Every row gives one point. Before rounding, the points of a table are all equally far from one centre. They may lie mostly on one side of it. Where is the centre, to within rounding?

Points (6 x 3):
[[-11 -72   4]
 [-45 -37 -48]
 [-51 -54 -33]
 [ 22 -49 -10]
 [ 18 -53  19]
 [ -8 -69 -11]]
Centre: [-25 -12   3]

Points (13 x 8):
[[ 22 -34  14  32  64 -61 -87  21]
 [-39  -3  11 -46 -47 -43 -26  47]
 [-50 -10  28  18  41 -44   1  33]
 [-22 -44  41  61  20 -73 -44   2]
 [-57 -24  48  31   4 -40 -25  42]
 [-36  17 -25 -21 -16 -58  10  40]
 [-40  24  26  28  44   3 -75  34]
 [-11 -10  48 -13 -10 -56 -46  64]
 [-57   0 -24  -5  23 -22 -24  68]
 [-37 -34   9 -27  47  55 -23  54]
 [ -7 -30  -2  46  80 -18 -10  48]
 [-34 -63  73  -2 -18 -33 -13  29]
 [-31 -15  40  -6  17 -80 -51  26]]
Centre: [ 16 -30 -10   6  -6   3 -34 -10]

Points (17 x 12):
[[ 15  32 -21 -22 -10 -58  17  47 -10  31  -3 -16]
 [ 18 121 -69 -44   1  36  -8   1  -5 -25 -28 -30]
 [-30  38  10  16 -23 -55  -9  62  -6  21 -21 -27]
 [-15  52 -87 -55  24  -5  -9  59 -19 -10 -33 -46]
 [-17  20 -19 -27  29 -15  21  44 -21 -21  -5  43]
 [-40  38 -33 -46 -21 -40  19  10   1  27   8 -25]
 [-21  43 -53 -36   7 -34   5 -34 -40 -20 -79 -63]
 [ 16  49 -22 -12   8 -59  -1   8 -16  57 -55 -31]
 [ 11  22 -77 -55  10 -10  29  34 -14  34   6 -12]
 [  0  60 -42  -4  60  -2 -41  53   8  -9   3 -34]
 [ 28  36 -70 -33  34 -49 -36  32   8   1 -48 -20]
 [ 13  37 -66 -24  27 -37   0  33  -1  -3   2 -65]
 [ 15   2 -76 -27   0 -50 -14  66  -2   2 -59 -46]
 [ 17  29 -60  -5   3 -14  -2 -21 -23  74  21  14]
 [-12  34 -25 -27  22 -69 -10  11   0  17 -49  -4]
 [-36  77 -12  18  -6 -32 -22  70 -19  20 -13  -5]
 [ -7  46 -39 -41 -37 -59  -8  22  34   7 -13  -2]]
Centre: [  4  17 -34   7 -30  38 -24   6 -16  -3 -41 -17]
